Rows are points. Each copy is the shape, with its points in the same order, turned, moved and blurred by noise. Is it also mirrored, or only turned?

Shape:
[[0.00, -0.55, 0.11],
[0.79, -0.25, 0.29],
[0.06, -0.43, 0.63],
[0.02, 0.33, -0.25],
[-0.36, 0.73, -0.39],
[0.24, 0.46, -0.45]]
Copy 1:
[[0.17, -0.53, 0.14],
[0.70, 0.14, 0.38],
[-0.06, -0.26, 0.63],
[0.00, 0.31, -0.43],
[-0.48, 0.56, -0.70],
[0.18, 0.42, -0.58]]
Copy 1 is: only turned
Copy 2:
[[-0.44, -0.45, -0.11],
[-0.69, 0.23, -0.02],
[-0.48, -0.43, 0.52],
[0.18, 0.06, -0.45],
[0.84, 0.09, -0.42],
[0.21, 0.38, -0.53]]
Copy 2 is: mirrored

Shape:
[[0.08, -0.16, 0.57, 0.41],
[-0.23, -0.04, 0.24, -0.20],
[0.77, 0.29, 0.27, 0.04],
[-0.43, 0.30, 0.08, -0.24],
[0.16, 0.50, -0.08, 1.02],
[-0.24, -0.36, 0.22, -0.24],
[-0.18, -0.13, -0.64, -0.07],
[-0.11, -0.64, -1.15, -0.28]]
Copy 1:
[[0.51, 0.53, 0.17, 0.10],
[0.03, 0.20, 0.11, -0.43],
[0.29, -0.17, 0.73, 0.31],
[-0.37, 0.28, 0.14, -0.43],
[-0.22, 0.49, 0.08, 0.97],
[0.25, 0.15, -0.11, -0.54],
[-0.33, -0.30, -0.45, -0.12],
[-0.22, -0.84, -0.92, -0.23]]
Copy 1 is: mirrored
Copy 2:
[[-0.01, -0.09, 0.69, 0.02],
[-0.45, -0.10, 0.11, -0.12],
[0.49, 0.14, 0.28, -0.54],
[-0.57, 0.23, -0.11, -0.05],
[0.56, 0.71, 0.39, 0.54],
[-0.48, -0.38, 0.13, -0.04],
[-0.08, -0.19, -0.56, 0.39],
[0.03, -0.73, -1.05, 0.54]]
Copy 2 is: only turned

Shape:
[[0.34, 0.00, 0.40, 0.65],
[0.74, 0.55, -0.44, -0.94],
[-0.33, 0.25, 0.31, 0.54],
[0.53, 0.19, -0.06, -0.79],
[0.18, -0.23, 0.11, 0.55],
[0.06, 0.31, -0.36, 0.28],
[0.20, 0.67, -0.05, -0.26],
[-0.57, -0.20, -0.25, 0.42],
[-0.31, 0.21, 0.25, 0.31],
[-0.06, 0.29, 0.37, 0.46]]
Copy 1:
[[0.74, 0.07, 0.34, 0.42],
[-0.10, 1.08, -0.66, -0.46],
[0.10, -0.01, 0.76, 0.27],
[0.02, 0.62, -0.49, -0.54],
[0.51, -0.20, 0.21, 0.42],
[-0.11, 0.35, 0.10, 0.44],
[0.07, 0.78, 0.04, -0.08],
[-0.36, -0.44, 0.34, 0.34],
[0.13, 0.03, 0.62, 0.11],
[0.31, 0.10, 0.63, 0.22]]
Copy 1 is: only turned
Copy 2:
[[0.04, -0.25, 0.91, 0.07],
[-0.96, 0.35, -0.24, -1.03],
[0.32, 0.05, 0.44, 0.33],
[-0.57, -0.03, -0.03, -0.91],
[-0.15, -0.43, 0.59, 0.19],
[-0.46, 0.13, 0.19, 0.20],
[-0.36, 0.50, 0.09, -0.37],
[0.03, -0.29, -0.11, 0.63],
[0.24, 0.00, 0.24, 0.22],
[0.17, 0.08, 0.58, 0.10]]
Copy 2 is: mirrored
Copy 3:
[[-0.11, -0.20, 0.30, 0.51],
[0.56, 1.06, -0.55, -0.46],
[-0.65, -0.18, 0.24, 0.11],
[0.63, 0.55, -0.33, -0.54],
[-0.07, -0.33, -0.14, 0.43],
[-0.37, 0.32, -0.30, 0.23],
[-0.13, 0.77, -0.04, -0.25],
[-0.74, -0.42, -0.50, 0.10],
[-0.53, -0.15, 0.09, -0.03],
[-0.43, 0.04, 0.29, 0.21]]
Copy 3 is: only turned
Copy 4:
[[0.26, -0.14, 0.36, 0.53],
[-1.17, 0.48, 0.88, -0.56],
[0.35, 0.44, -0.06, 0.41],
[-0.63, 0.23, 0.68, -0.56],
[0.09, -0.26, 0.01, 0.35],
[-0.49, 0.36, 0.09, 0.38],
[-0.44, 0.67, 0.55, -0.04],
[-0.08, 0.18, -0.66, 0.26],
[0.22, 0.45, -0.05, 0.24],
[0.27, 0.33, 0.17, 0.38]]
Copy 4 is: mirrored

Shape:
[[-0.09, 0.24, 0.18, 0.41, 0.18, 0.62],
[1.02, 0.12, 0.33, 0.24, -0.06, 0.53],
[-0.19, 0.20, 0.12, 0.41, 0.32, 0.73],
[-0.23, -0.23, 0.50, 0.22, 0.02, 0.42],
[0.04, -0.11, -0.49, 0.08, 0.01, -1.62],
[-0.06, -0.06, 0.27, -0.71, -0.52, 0.56],
[-0.10, -0.20, 0.37, 0.56, 0.02, 0.58],
[0.12, 0.02, 0.37, 0.00, 0.12, -0.22],
[0.03, 0.03, -0.11, 0.39, -0.58, 0.33],
[-0.05, 0.38, 0.42, 0.24, -0.13, -0.43]]
Copy 1:
[[-0.43, 0.50, -0.19, 0.41, 0.48, 0.20],
[-0.08, -0.10, 0.48, 0.69, 0.41, 0.75],
[-0.51, 0.44, -0.39, 0.33, 0.54, 0.25],
[-0.56, 0.15, 0.02, -0.19, 0.59, 0.05],
[1.12, -0.45, 0.24, -0.19, 0.40, -1.32],
[-0.34, 0.23, 0.31, -0.39, -0.49, 0.30],
[-0.75, 0.14, -0.15, 0.18, 0.76, 0.01],
[0.23, 0.16, 0.35, -0.23, 0.48, -0.16],
[-0.35, -0.01, 0.07, 0.38, -0.09, -0.23],
[0.06, 0.34, 0.57, 0.20, 0.49, -0.42]]
Copy 1 is: only turned
Copy 2:
[[0.24, -0.29, 0.11, 0.62, 0.41, -0.51],
[0.85, 0.32, 0.06, 0.22, 0.48, 0.26],
[0.24, -0.41, -0.04, 0.68, 0.41, -0.60],
[-0.11, -0.47, 0.13, 0.58, 0.52, 0.04],
[-1.15, 1.03, 0.03, -0.25, -0.57, 0.21],
[0.16, -0.95, 0.11, -0.37, 0.27, 0.22],
[0.06, -0.47, 0.15, 0.85, 0.39, 0.00],
[-0.29, 0.15, 0.10, 0.13, 0.38, 0.01],
[0.22, -0.36, 0.38, 0.47, -0.27, 0.07],
[-0.42, 0.28, 0.50, 0.08, 0.38, -0.12]]
Copy 2 is: mirrored

Shape:
[[0.66, -0.44, 0.13, -0.41, 0.48, -1.31, -0.02, -0.46],
[0.65, -0.26, 0.13, -0.67, -0.50, 0.29, -0.02, -0.48],
[-0.09, 0.57, -0.09, -0.38, 0.56, -0.18, 0.35, -0.23],
[-0.03, 1.01, 0.00, 0.14, -0.14, 0.25, 0.21, 0.34],
[-0.53, -0.04, 0.37, 0.17, 0.27, -0.92, 0.20, -0.38],
[-0.50, 0.08, 0.13, -0.41, 0.31, 0.73, 0.18, 0.12],
[-0.49, -0.17, -0.27, 0.14, 0.51, 0.58, 0.24, -0.47],
[-0.17, -0.29, 0.34, -0.64, 0.01, 0.47, 0.46, -0.18],
[-0.41, 0.32, 0.50, 0.36, 0.38, 0.43, -0.09, -0.36],
[-0.43, -0.02, 0.24, 0.17, -0.11, 0.45, 0.01, -0.26],
[-0.17, 0.23, -0.11, -0.25, 0.23, -0.19, -0.09, 0.31],
[-0.27, -0.17, 0.36, -0.18, 0.51, -0.23, 1.09, 0.69],
[0.00, -0.31, -0.03, -0.40, 0.56, 0.57, -0.09, -0.29]]
Copy 1:
[[-0.37, -0.53, -0.46, 0.13, 0.65, -0.08, 1.24, -0.49],
[0.14, -0.72, -0.06, -0.22, -0.57, 0.27, 0.10, -0.91],
[-0.59, 0.27, 0.03, 0.03, 0.35, 0.64, 0.03, -0.35],
[0.05, 0.47, 0.33, 0.34, -0.22, 0.58, -0.47, 0.18],
[-1.17, -0.21, -0.03, 0.42, 0.19, -0.12, 0.46, 0.13],
[-0.61, -0.16, 0.26, -0.59, -0.08, 0.50, -0.75, -0.11],
[-0.94, 0.30, 0.03, -0.56, -0.12, -0.13, -0.54, -0.47],
[-0.61, -0.50, 0.25, -0.62, -0.40, 0.54, -0.14, -0.37],
[-0.72, 0.02, 0.70, 0.07, 0.08, -0.15, -0.59, -0.23],
[-0.64, -0.17, 0.30, -0.08, -0.43, -0.09, -0.54, -0.16],
[-0.27, -0.08, -0.24, -0.03, 0.28, 0.35, -0.20, 0.17],
[-0.75, 0.11, 0.31, -0.76, -0.01, 0.60, 0.52, 0.68],
[-0.45, -0.27, 0.06, -0.72, 0.18, 0.07, -0.41, -0.65]]
Copy 1 is: mirrored
Copy 2:
[[1.36, -0.48, 0.08, 0.01, 0.10, -0.66, -0.28, -0.34],
[0.50, -0.21, 0.30, 0.14, -0.74, 0.70, -0.34, 0.04],
[0.24, 0.33, 0.39, -0.24, 0.10, -0.42, 0.61, -0.04],
[-0.22, 0.75, 0.36, 0.54, 0.00, -0.06, 0.36, 0.73],
[0.27, -0.10, 0.04, 0.67, 0.17, -0.80, 0.02, -0.56],
[-0.71, -0.02, 0.52, -0.06, 0.00, 0.26, 0.54, -0.03],
[-0.38, 0.30, 0.01, -0.11, 0.26, 0.30, 0.54, -0.66],
[-0.05, -0.43, 0.39, 0.14, -0.54, 0.31, 0.46, -0.36],
[-0.26, 0.51, 0.59, 0.56, 0.39, 0.22, 0.34, -0.49],
[-0.41, 0.13, 0.24, 0.59, 0.03, 0.24, 0.08, -0.37],
[-0.10, 0.02, 0.27, -0.04, 0.11, -0.27, 0.08, 0.36],
[0.23, -0.73, 0.07, 0.35, 0.20, -0.28, 1.37, 0.16],
[0.05, -0.11, 0.38, -0.32, 0.09, 0.53, 0.12, -0.51]]
Copy 2 is: only turned
Copy 3:
[[-0.44, -0.49, 0.11, 1.18, 0.94, -0.35, -0.21, 0.26],
[-0.42, 0.27, 0.26, 0.15, 0.49, 0.57, 0.69, -0.06],
[0.22, 0.19, 0.13, 0.11, 0.35, -0.92, 0.28, -0.13],
[0.39, 0.84, 0.06, -0.16, -0.48, -0.52, 0.17, 0.22],
[-0.51, -0.41, 0.09, 0.76, -0.26, -0.99, 0.04, -0.07],
[0.02, 0.07, 0.47, -0.68, -0.14, -0.40, 0.29, -0.56],
[0.25, -0.33, -0.12, -0.20, -0.19, -0.40, 0.44, -0.89],
[-0.31, -0.23, 0.54, -0.40, 0.12, -0.13, 0.65, -0.21],
[0.24, 0.11, 0.48, 0.27, -0.64, -0.47, 0.30, -0.72],
[-0.17, 0.05, 0.17, -0.04, -0.58, -0.16, 0.41, -0.54],
[-0.13, 0.24, 0.08, -0.07, 0.06, -0.53, -0.29, -0.08],
[0.14, -0.73, 0.51, -0.45, -0.13, -0.81, -0.02, 0.59],
[0.11, -0.17, 0.34, -0.17, 0.34, -0.04, 0.23, -0.79]]
Copy 3 is: mirrored

Shape:
[[0.44, -0.61, -0.29, -0.29, 0.26, 0.45, -0.01, -0.24, -0.60],
[0.27, 0.26, 0.20, 0.14, -0.39, 0.22, 0.29, 0.18, 0.77],
[0.31, 0.25, 0.07, 0.11, -0.08, -0.02, 0.58, 0.24, -0.09],
[-0.47, -0.28, -0.11, -0.66, 0.78, 0.69, -0.31, -0.52, -0.24],
[-0.28, 0.48, -0.25, -0.31, 0.33, 0.29, -0.27, -0.13, -0.28],
[-0.28, -0.35, 0.13, -0.19, 0.17, 0.63, -0.09, 0.13, -0.86],
[0.37, 0.29, -0.37, 0.72, -0.33, 0.42, -0.22, 0.28, 0.47],
[-0.17, 0.42, 0.11, -0.78, -0.60, -0.64, -0.30, -0.17, 0.10],
[0.29, -0.30, -0.28, 0.51, 0.39, 0.15, 0.07, 0.65, 0.27],
[0.26, 0.03, -0.49, -0.02, -0.49, -0.09, 0.57, 0.16, 0.24],
[0.09, 0.66, 0.29, -1.25, -0.88, -0.35, -0.28, 0.82, 0.26],
[0.53, 0.80, 0.44, -0.47, -0.28, -0.45, -0.48, 0.31, 0.50],
[-0.66, -0.39, 0.03, -0.38, 0.28, 0.15, -0.22, 0.07, -0.48],
[-0.17, 0.42, 0.50, -0.05, -0.44, -0.09, -0.61, 0.15, 0.41]]
Copy 1:
[[0.76, -0.17, -0.22, 0.01, -0.12, 0.36, -0.17, 0.44, -0.75],
[0.05, 0.35, 0.48, 0.10, 0.11, 0.11, 0.02, -0.04, 0.78],
[-0.06, 0.15, 0.63, -0.25, -0.03, 0.35, 0.35, 0.23, -0.04],
[0.07, 0.00, -0.76, -0.23, 0.11, 0.66, -0.78, -0.26, -0.76],
[-0.07, 0.57, -0.25, -0.54, -0.16, 0.41, -0.15, -0.40, -0.36],
[0.15, -0.05, -0.11, -0.37, -0.69, 0.74, -0.51, 0.40, -0.64],
[0.47, 0.95, 0.20, 0.11, -0.24, 0.26, 0.31, 0.19, 0.66],
[-0.27, 0.00, 0.26, -0.54, -0.53, -0.71, -0.22, -0.63, 0.04],
[0.06, 0.52, -0.16, 0.05, 0.16, 0.13, 0.25, 0.88, 0.11],
[0.25, 0.33, 0.75, 0.14, 0.03, -0.17, 0.23, 0.13, -0.16],
[-0.17, 0.17, 0.84, -1.19, -0.40, -0.83, -0.68, -0.18, 0.37],
[-0.01, 0.09, 0.20, -1.05, -0.10, -0.47, 0.06, -0.32, 0.84],
[-0.33, 0.03, -0.32, -0.23, -0.49, 0.31, -0.50, 0.16, -0.59],
[-0.26, 0.24, 0.00, -0.40, -0.66, -0.19, -0.23, -0.29, 0.75]]
Copy 1 is: mirrored
Copy 2:
[[-0.06, -0.37, 0.59, 0.10, -0.16, 0.39, -0.70, -0.34, -0.42],
[-0.18, -0.36, 0.01, 0.17, -0.34, -0.07, 0.76, 0.24, 0.51],
[-0.21, -0.21, 0.43, -0.15, 0.11, 0.00, 0.62, 0.06, -0.23],
[-0.18, 0.11, -0.34, -0.26, -0.18, 0.83, -1.02, -0.09, -0.04],
[0.14, 0.33, -0.32, -0.13, 0.02, 0.61, -0.10, -0.21, -0.18],
[-0.25, 0.24, 0.31, -0.03, -0.43, 0.50, -0.45, 0.08, -0.78],
[0.57, -0.06, 0.22, 0.73, -0.07, 0.10, 0.61, 0.41, 0.31],
[-0.01, -0.09, -0.73, -0.20, -0.55, -0.28, 0.49, -0.88, -0.18],
[0.51, -0.25, 0.57, -0.05, 0.01, -0.17, 0.04, 0.69, 0.09],
[0.01, -0.79, 0.01, 0.18, 0.13, -0.14, 0.62, -0.07, -0.19],
[0.26, -0.37, -0.60, -0.58, -1.28, 0.11, 1.21, -0.66, -0.37],
[0.36, 0.14, -0.09, -0.43, -0.79, -0.18, 0.97, -0.69, 0.45],
[-0.11, 0.20, -0.34, -0.27, -0.40, 0.07, -0.59, 0.09, -0.69],
[0.03, 0.42, -0.41, 0.14, -0.75, -0.20, 0.51, -0.10, 0.25]]
Copy 2 is: only turned
